Each row is a point. The points of each table are mixes of a few directions, plus a little noise. Count the directions of each table, and those that both share. Where both have some left over, give the other angles between the two spaces (their principal angles), to ten degrees, smallest first.

First (6 x 2)
0.012,-0.016
0.028,-0.037
0.000,0.000
0.024,-0.031
-0.024,0.032
-0.040,0.053
Second (6 x 2)
-0.010,-0.008
0.018,0.013
0.013,0.010
0.018,0.014
-0.069,-0.052
0.029,0.022
Directions: first 1, second 1, shared 0; angles 90

First (4 x 3)
-0.009,0.009,0.028
-0.020,0.019,0.060
0.018,-0.016,-0.052
0.012,-0.011,-0.035
Second (6 x 3)
0.008,0.104,-0.009
0.001,0.018,-0.002
-0.002,-0.029,0.003
-0.001,-0.018,0.002
-0.003,-0.041,0.004
-0.003,-0.034,0.003
Directions: first 1, second 1, shared 0; angles 80

First (6 x 4)
0.021,0.040,-0.028,-0.038
-0.007,-0.013,0.009,0.012
0.029,0.055,-0.038,-0.052
-0.005,-0.009,0.006,0.008
-0.021,-0.041,0.029,0.039
-0.017,-0.033,0.023,0.031
Second (6 x 4)
-0.022,-0.004,-0.012,-0.008
-0.067,-0.013,-0.037,-0.024
0.018,0.004,0.010,0.006
0.058,0.011,0.032,0.020
-0.044,-0.009,-0.024,-0.015
0.057,0.011,0.032,0.020
Directions: first 1, second 1, shared 0; angles 90

First (9 x 8)
0.081,-0.003,-0.023,-0.027,-0.024,0.029,0.006,-0.023
-0.024,-0.017,-0.022,0.017,-0.011,0.004,-0.019,0.021
0.040,0.000,0.013,-0.023,0.002,0.019,-0.050,0.008
-0.013,0.008,-0.011,0.021,-0.024,-0.044,0.021,0.029
0.065,0.014,0.005,-0.044,-0.008,-0.012,-0.002,0.005
-0.001,0.011,0.036,0.029,0.004,0.011,-0.022,-0.011
-0.063,-0.025,-0.008,0.009,0.032,0.038,-0.014,-0.015
0.028,0.015,0.008,-0.007,-0.002,-0.005,0.036,-0.026
-0.114,-0.003,0.001,0.025,0.031,-0.041,0.044,0.012
Second (8 x 8)
-0.004,-0.024,0.017,0.012,-0.003,-0.011,-0.016,-0.013
0.009,0.068,-0.087,-0.048,0.007,-0.009,0.011,-0.006
-0.005,0.033,-0.037,-0.027,-0.009,-0.007,-0.005,-0.012
-0.020,-0.002,0.013,-0.009,-0.029,-0.003,-0.020,-0.018
0.038,-0.024,0.055,0.050,0.050,0.056,0.076,0.086
-0.012,0.003,0.016,-0.004,-0.019,0.011,0.000,0.002
-0.004,-0.023,0.010,0.010,-0.002,-0.018,-0.022,-0.019
-0.001,-0.031,0.013,0.016,0.004,-0.020,-0.022,-0.019
Directions: first 5, second 3, shared 0; angles 50, 80, 90

First (8 x 9)
0.031,-0.035,-0.008,-0.031,0.011,-0.027,0.003,-0.002,-0.050
-0.036,0.056,0.040,0.026,0.006,0.026,-0.018,-0.006,0.029
-0.020,0.041,0.012,0.007,-0.016,0.003,-0.011,-0.008,0.019
-0.005,0.023,-0.001,0.020,0.035,0.013,0.022,-0.009,0.035
-0.002,-0.011,-0.013,-0.024,-0.010,0.034,0.043,0.072,-0.015
-0.012,0.013,-0.003,0.042,-0.001,-0.005,-0.021,-0.045,0.055
0.026,-0.072,0.002,0.009,-0.003,-0.034,-0.052,-0.044,-0.031
0.019,-0.014,-0.029,-0.049,-0.022,-0.010,0.034,0.041,-0.040
Second (7 x 9)
-0.016,0.012,0.006,0.025,-0.027,-0.053,-0.005,0.018,0.036
0.006,0.015,-0.037,-0.025,-0.026,0.041,0.012,-0.034,0.008
-0.033,0.005,0.018,-0.053,-0.056,0.009,-0.012,-0.037,0.050
0.030,-0.034,0.026,0.023,0.044,-0.003,0.027,0.024,-0.038
0.014,-0.016,-0.021,0.006,0.078,0.008,-0.011,0.036,-0.051
-0.006,0.042,-0.013,0.020,0.000,0.027,-0.045,-0.016,-0.032
0.007,-0.024,0.022,0.003,-0.014,-0.029,0.034,0.010,0.025
Directions: first 5, second 5, shared 2; angles 80, 80, 90

First (8 x 11)
0.008,0.005,0.018,0.036,-0.013,0.015,-0.032,0.043,-0.010,-0.046,-0.027
-0.041,0.036,0.027,0.052,-0.003,-0.010,0.010,0.028,0.003,-0.001,-0.007
0.020,-0.054,-0.026,-0.066,-0.007,-0.016,-0.043,-0.090,-0.014,-0.007,-0.002
-0.062,0.041,0.018,-0.013,0.017,0.025,0.013,0.006,-0.035,0.032,0.028
0.034,-0.033,-0.017,-0.033,0.007,-0.006,-0.003,-0.006,0.005,0.010,0.000
0.041,-0.021,0.005,0.017,-0.043,0.015,0.054,0.004,0.042,-0.064,0.017
0.010,-0.025,-0.002,-0.003,0.025,-0.042,-0.024,0.020,0.002,0.039,-0.024
-0.009,0.051,-0.023,0.011,0.018,0.018,0.026,-0.005,0.007,0.037,0.014
Second (9 x 11)
0.011,0.028,-0.041,0.027,0.027,0.022,-0.021,-0.001,0.015,0.006,-0.032
-0.012,0.012,-0.034,0.018,0.036,0.032,-0.009,0.001,0.016,-0.001,-0.030
0.052,-0.002,0.000,0.013,-0.028,-0.044,-0.026,-0.005,0.003,0.002,-0.008
0.004,0.039,-0.026,0.020,0.018,0.027,-0.020,0.006,-0.003,0.008,-0.017
-0.071,-0.050,0.080,-0.031,-0.019,0.015,-0.005,0.036,-0.050,-0.052,0.017
0.006,-0.028,0.007,-0.028,-0.013,-0.030,0.052,-0.025,0.021,0.019,0.034
-0.005,0.017,-0.046,0.024,0.042,0.033,-0.011,-0.002,0.024,0.003,-0.038
0.005,0.034,0.047,-0.014,-0.044,-0.007,-0.013,0.020,-0.055,0.003,0.042
0.012,-0.051,0.012,-0.030,-0.019,-0.048,0.053,-0.029,0.030,0.013,0.031
Directions: first 6, second 4, shared 3; angles 90

First (10 x 12)
-0.003,-0.018,0.030,-0.018,0.035,0.010,-0.024,0.021,0.020,-0.007,0.017,0.005
0.002,-0.004,-0.024,0.019,-0.037,0.003,0.021,-0.008,-0.010,0.019,-0.001,0.021
-0.006,0.023,0.031,-0.018,0.019,0.034,0.001,-0.019,0.004,0.040,0.012,-0.013
-0.002,-0.013,-0.021,0.021,-0.047,0.003,0.017,0.006,0.004,0.016,0.010,0.018
0.014,-0.048,0.024,-0.024,0.091,-0.014,-0.040,0.032,-0.002,-0.053,-0.008,0.044
-0.017,0.053,0.046,-0.029,0.021,0.023,-0.011,-0.017,0.021,0.022,0.013,-0.077
0.008,-0.070,0.004,0.000,0.041,-0.029,-0.018,0.064,0.013,-0.072,0.005,0.032
0.003,0.035,-0.032,0.000,-0.025,-0.026,-0.034,-0.041,-0.010,0.002,-0.024,-0.001
-0.003,0.042,-0.054,0.031,-0.092,-0.014,0.026,-0.042,-0.016,0.030,-0.016,-0.019
0.003,-0.001,-0.005,0.018,-0.005,0.010,0.063,0.004,-0.025,0.003,-0.009,-0.010
Second (8 x 12)
-0.007,0.063,-0.035,0.006,-0.079,0.003,-0.029,-0.070,0.000,0.067,-0.006,-0.003
-0.008,-0.021,-0.005,0.009,-0.039,0.001,-0.013,0.022,0.029,0.007,0.026,0.009
-0.004,-0.030,0.011,0.001,0.000,0.004,-0.006,0.031,0.020,-0.008,0.021,0.011
0.005,0.022,-0.015,0.000,-0.003,-0.005,-0.004,-0.031,-0.018,0.010,-0.018,0.006
-0.001,-0.012,0.076,-0.037,0.106,0.038,0.013,0.026,0.003,-0.008,0.014,-0.022
0.001,0.024,0.011,-0.015,0.013,0.017,-0.019,-0.032,-0.004,0.033,-0.002,0.008
-0.004,0.005,0.006,0.004,0.004,-0.004,0.025,0.012,-0.002,-0.017,-0.002,-0.034
0.017,-0.052,-0.048,0.033,-0.001,-0.055,0.032,0.042,-0.028,-0.084,-0.032,0.024
Directions: first 5, second 4, shared 4

First (11 x 14)
0.002,0.001,-0.007,0.000,0.003,-0.005,0.004,0.003,-0.002,-0.001,0.000,-0.005,0.007,-0.004
-0.028,0.023,0.066,0.021,-0.028,0.030,-0.016,-0.015,0.020,-0.003,-0.007,0.053,-0.094,0.036
-0.004,0.043,-0.047,0.028,0.019,-0.065,0.049,0.037,-0.019,-0.025,-0.014,-0.020,0.011,-0.030
0.015,-0.003,-0.048,-0.006,0.020,-0.032,0.020,0.017,-0.016,-0.004,0.001,-0.035,0.056,-0.027
0.006,-0.009,-0.008,-0.007,0.004,0.001,-0.002,-0.001,-0.002,0.003,0.003,-0.008,0.017,-0.004
-0.026,0.063,0.002,0.046,-0.002,-0.045,0.040,0.028,-0.004,-0.028,-0.020,0.020,-0.061,-0.004
0.030,-0.085,0.015,-0.060,-0.006,0.074,-0.062,-0.044,0.012,0.040,0.027,-0.014,0.062,0.016
-0.011,0.003,0.034,0.004,-0.014,0.022,-0.014,-0.012,0.011,0.003,-0.001,0.025,-0.040,0.019
0.014,-0.011,-0.034,-0.010,0.014,-0.016,0.008,0.008,-0.010,0.001,0.004,-0.027,0.047,-0.018
-0.015,-0.008,0.063,-0.001,-0.027,0.051,-0.035,-0.028,0.022,0.011,0.003,0.042,-0.062,0.037
0.017,-0.016,-0.038,-0.014,0.016,-0.016,0.008,0.008,-0.012,0.003,0.005,-0.031,0.057,-0.021
Second (10 x 14)
0.017,-0.014,0.036,0.032,0.002,-0.008,0.032,-0.038,-0.009,0.028,-0.051,-0.029,0.009,0.001
0.036,-0.043,-0.085,-0.053,0.027,-0.023,0.006,0.036,-0.028,-0.025,0.047,-0.062,0.147,-0.049
-0.004,0.011,-0.042,-0.008,0.017,-0.001,-0.020,-0.005,0.012,0.037,-0.011,0.007,-0.024,0.004
0.024,-0.025,-0.045,-0.023,0.018,-0.015,0.007,0.010,-0.014,0.002,0.011,-0.040,0.078,-0.025
0.001,0.001,0.071,0.044,-0.015,0.003,0.028,-0.037,-0.002,0.014,-0.049,-0.001,-0.036,0.016
-0.017,0.021,-0.019,-0.008,0.003,0.008,-0.025,0.007,0.017,0.012,0.009,0.029,-0.046,0.012
-0.016,0.016,-0.004,-0.011,-0.007,0.010,-0.019,0.021,0.009,-0.020,0.030,0.029,-0.027,0.007
-0.012,0.012,-0.003,-0.010,-0.007,0.009,-0.015,0.017,0.005,-0.018,0.025,0.022,-0.020,0.005
-0.006,0.000,0.047,0.010,-0.020,0.006,0.011,0.003,-0.006,-0.033,0.007,0.010,-0.006,0.004
-0.021,0.023,0.047,0.023,-0.018,0.014,-0.005,-0.012,0.015,0.001,-0.014,0.038,-0.075,0.026
Directions: first 2, second 3, shared 1; angles 90

First (8 x 18)
-0.007,0.004,-0.045,-0.023,0.020,0.028,0.015,-0.023,-0.010,0.020,-0.020,-0.031,-0.030,0.032,0.001,-0.003,0.027,0.066
-0.011,-0.037,0.043,-0.045,0.021,-0.036,-0.010,0.039,0.028,-0.056,0.033,0.063,0.036,-0.010,0.033,-0.052,-0.025,-0.095
-0.026,0.025,-0.012,-0.009,0.007,-0.004,0.014,-0.007,0.000,-0.007,-0.011,-0.015,-0.015,0.018,-0.004,-0.005,0.015,0.036
0.011,-0.011,0.003,0.014,-0.017,0.017,-0.010,-0.002,0.002,0.009,0.009,0.000,0.010,-0.010,0.004,0.008,0.001,-0.019
-0.034,0.018,-0.033,0.011,-0.036,0.070,0.003,-0.026,0.013,0.015,0.005,-0.041,-0.004,0.022,0.020,0.002,0.052,0.025
0.013,-0.029,-0.003,-0.037,0.034,-0.014,0.001,0.009,-0.001,-0.008,0.000,0.020,-0.002,0.007,0.008,-0.022,-0.012,-0.008
-0.027,0.062,0.012,0.072,-0.062,0.013,0.000,-0.013,0.000,0.011,-0.001,-0.035,0.003,-0.015,-0.021,0.042,0.018,0.016
0.081,-0.031,0.036,0.017,0.032,-0.075,-0.014,0.024,-0.033,0.015,-0.013,0.041,0.001,-0.044,-0.041,0.031,-0.074,-0.020
Second (9 x 18)
0.026,-0.030,-0.060,0.074,0.015,-0.010,-0.012,0.036,0.067,0.009,0.008,0.019,-0.019,0.012,-0.022,-0.039,0.023,0.034
-0.048,-0.018,0.020,-0.017,-0.038,0.027,0.004,0.036,-0.029,-0.005,0.022,-0.028,-0.003,-0.008,0.024,-0.017,0.022,-0.023
0.083,0.019,0.001,-0.067,0.021,0.005,-0.018,-0.061,-0.020,-0.020,-0.028,0.011,0.008,0.006,-0.015,0.048,-0.068,0.013
-0.019,-0.031,-0.025,0.053,-0.005,-0.005,0.003,0.044,0.034,0.008,0.017,0.002,-0.014,-0.001,-0.007,-0.037,0.036,0.009
0.002,0.064,-0.014,0.021,0.024,0.002,-0.006,-0.041,0.000,0.023,-0.019,0.003,0.028,0.024,0.026,0.019,-0.011,0.015
-0.055,0.055,0.002,0.052,0.031,-0.012,0.023,-0.030,-0.023,0.071,-0.018,-0.009,0.023,0.014,0.035,0.012,0.034,0.010
0.026,0.044,0.034,-0.049,0.003,-0.017,-0.007,-0.045,0.000,-0.046,-0.014,0.020,0.021,-0.002,-0.011,0.032,-0.048,-0.019
-0.003,-0.042,0.026,-0.026,-0.005,-0.014,0.015,0.010,-0.014,-0.007,0.003,0.000,-0.018,-0.024,-0.025,0.001,0.003,-0.014
-0.010,-0.061,0.017,-0.042,-0.045,0.024,-0.002,0.050,-0.015,-0.033,0.026,-0.019,-0.024,-0.021,-0.007,-0.022,0.006,-0.023
Directions: first 4, second 5, shared 1; angles 40, 60, 90
